Each row of a before or after table is a point. One or more steps were done to the points. Then noise was added and the rows were shuffled. The steps act on columns, c1 being the first. Write out the steps. A step turns or swaps two columns, mirrors them in a line or flattens them onto one, adds a multiple of one to another, or multiplies or shifts one. Angles are multiples of 10 degrees, from the lower column toward the higher: turns from -170 to 170, lines from 10 to 170 but not 90. Use the fewest steps. Two steps may share a column if one is a turn and the other turns, adds or multiplies; they go together, in the order done. Otherwise the lowest column goes first.
(in the rows, 128 means zero)

Before (9 x 2)
[[170  82]
 [144 121]
 [139 123]
 [144  94]
 [ 79 123]
 [119 209]
 [114 129]
 [144  80]
 [179 135]]
After (9 x 2)
[[174  92]
 [ 39 209]
 [146 125]
 [172 135]
 [190  84]
 [149 120]
 [215  83]
 [ 84 123]
 [110 128]]
Steps: add -1 times c2 to c1

Before (14 x 6)
[[100 134  96  99 139 142]
 [151 122 175 107  77 129]
 [125 119  79  59 115 142]
 [102 150  85 122 175 112]
 [110  77  72 116 122 163]
 [138 166 161 115  95 189]
 [ 86  93  70  48 101 114]
 [137 109 224  92 137 164]
 [189 134 162  72 111 173]
 [168 114 151 115 123 163]
 [ 55 121  65  96 120 117]
 [117 155 145  72  96 163]
 [ 68 145  92 121 123 108]
 [175 122 192 115 116 152]]
After (14 x 6)
[[138  90  79  95  95 153]
 [163 116 105  71 127 138]
 [113 161 181  78 172 113]
 [149 172  55  23 134 167]
 [157 111 206  83 179  75]
 [157 119 172  42 169 107]
 [145 137 242  66 111  89]
 [106 138 212  84 131  79]
 [171 139  57  64 137 187]
 [160 112  74  91 145 183]
 [121 144 174  83 124  77]
 [111 127 195  44 144  55]
 [163 178  90  83 107 113]
 [140 141  93  30 132 121]]
Steps: add 0.7 times c6 to c3; turn c1 and c6 by -140 degrees; turn c2 and c5 by 150 degrees; shift c4 by -30

Before (14 x 11)
[[156 138 133 162 125 185 132 142 153  86 139]
 [ 87 158 123 111 128 147 125 161 176 177 114]
 [ 93 172 115  78 125  96 111 144 120 155 134]
 [ 84 154 106 156 145 147 141 141 120  56 148]
 [113  97 136 159  96 155 204 125 138 130 109]
 [153 186 130  68 174 106 130 133 134 144 169]
 [108 195 109 179 166 133 149 118 103 153 160]
 [ 94  96 193 127 129 196 144 162  85  99 164]
 [ 96 137 243 147 128 167 123 152 156 152 107]
 [ 98 162 141 142 129 125 148 193 119 127 171]
 [ 86 140 168 134 148  93 159 180 161 162 165]
 [131  95 110 128  99 123 111 154 164 123 170]
 [ 79 187 164 115 107 135 174 112 171 163 141]
 [ 95  71  94 141 129 157 127 143 154 170 136]]
After (14 x 11)
[[ 89  64  85 147 144 145 142 154 107 109 150]
 [ 84 174  63 106 129 197 141 157  22 121 163]
 [133  89 163 178 164 128 151 143  64 182 165]
 [ 78 130 132 128 111 135 175 110 240 210 142]
 [164 102  92 150 128 187 128 157 190 123 136]
 [124 100 141  73 170 104 131 104 142 181 168]
 [ 76 160 125 107 150  97 161 174 213 172 167]
 [ 88 110 118 105 130 126 145 196 108 162 170]
 [101 206  72 138 123 171 125 154 198 200 107]
 [125 136 137 115  99 130 115 151 218  89 169]
 [ 97 167 181 135 129 160 129 150 191  84 136]
 [131 155 123 156  96 154 202 145 153 111 109]
 [ 67 103 155  75 124  98 108 114 110 170 133]
 [ 72 130 169  95 128 142 129 148 250 165 114]]
Steps: turn c4 and c8 by 30 degrees; add 0.5 times c4 to c1; turn c3 and c10 by -130 degrees; turn c2 and c10 by 130 degrees; multiply c9 by 2.5

Before (14 x 20)
[[114 123 133  61 102 108 126  64 136 136 131 196  75 150 127 180 108 146
  182 129]
 [170 101 101 125  96 197 105 107 163  82 168 185 171  82  90 161 176 153
  117 103]
 [138 173  93 133 164 145 130 157 161 153  96 178  90 107 116 166  95 139
  132 155]
 [ 83 179 104  50 166 156 124  57  80 154 168 170  91 140 131 119 157 142
  193 123]
 [150 108  97 104 197 167 137 116 138 164 102  97  89 160 159 175  92  96
  115 142]
 [137 181  88  82 127 154 124 121  57  83 163  98  96  91 165 185  83  91
  153 122]
 [136 109 161  77  95 166  90  89 102  98 161 194  99  67 143 172 151 106
  145 133]
 [122 203 150 105 153 117 136  53  55 115 163 155 133  74 138 183  85 161
  145  94]
 [182 139 162  66 116 209  75 122 147 128 162  98 157 119 144 118  83 168
  100  88]
 [ 95 123  79  69 128 209 163 118 156 158 126 181 172 152 191 123  76 171
  134 175]
 [ 87 196 143 133 169 123 121 123 138 116 104  87  62 180  95 176 156 113
   84 147]
 [171 195 122 132 118 176  80  79  95 107 136  95  93 176 141 134 176 105
  148 110]
 [156 195  91  95 115 122 121  83 108  90 142  96 142 116 143 164 135 116
  148 188]
 [166 103 121 137  94 137  99 107  71 144 119 113  83 177  97  93 122  92
  106 144]]
After (14 x 20)
[[112 129 152  75  84 188  79  88 193  97 101  67 123  71 145 169 144 110
  146 135]
 [100 101 121 137  75 114  88 100 234 136 145 131 101 181  91  92 129 102
  102 112]
 [ 78  92 106 127  76 156 108 109  33  79 108  36 128  87  99 166 159 152
  121 180]
 [ 90 196  92  96 105  95 125  87 111  88 125 143  97 120 140 164 176 111
  153  90]
 [ 87 200 128 140 106  80  72  79 207 108 136  94 125 164 136 137 146 111
  148 171]
 [157 188 102  57 184 157 118  54 219 161  63  90 108 138 134 124 154 145
  185 153]
 [ 55 143 157  66 101  78  76 120  68 128 118  64 128 119 145 118  67 171
  100 129]
 [106 179  83  88 127  90 121 122 213  85 102 117  81  93 167 192  98  93
  153  99]
 [159 121  80  64 131 148 158 113  34 155 122  33 120 161 195 120 116 173
  133  61]
 [135 120 131  56  94 199 130  71 229 134 119 126 176 147 120 176 115 146
  176 119]
 [178 193 135 133 198  94 114 128 245 118 133 145 181 174  93 178 156 114
   84 129]
 [114 111 100 106 229  84 145 108 196 161 164  96 161 154 157 176 107  99
  113  98]
 [120 168  93 132 184 178 130 159 191 153 157  96 184 105 115 166 115 143
  121  84]
 [117 209 145 101 173 155 135  51 145 106  91 133  57  72 137 175  73 158
  143 128]]
Steps: turn c1 and c11 by 160 degrees; multiply c5 by 1.6; turn c6 and c12 by -110 degrees; multiply c13 by 2; turn c9 and c13 by 110 degrees; mirror c17 and c20 in the line at 20 degrees
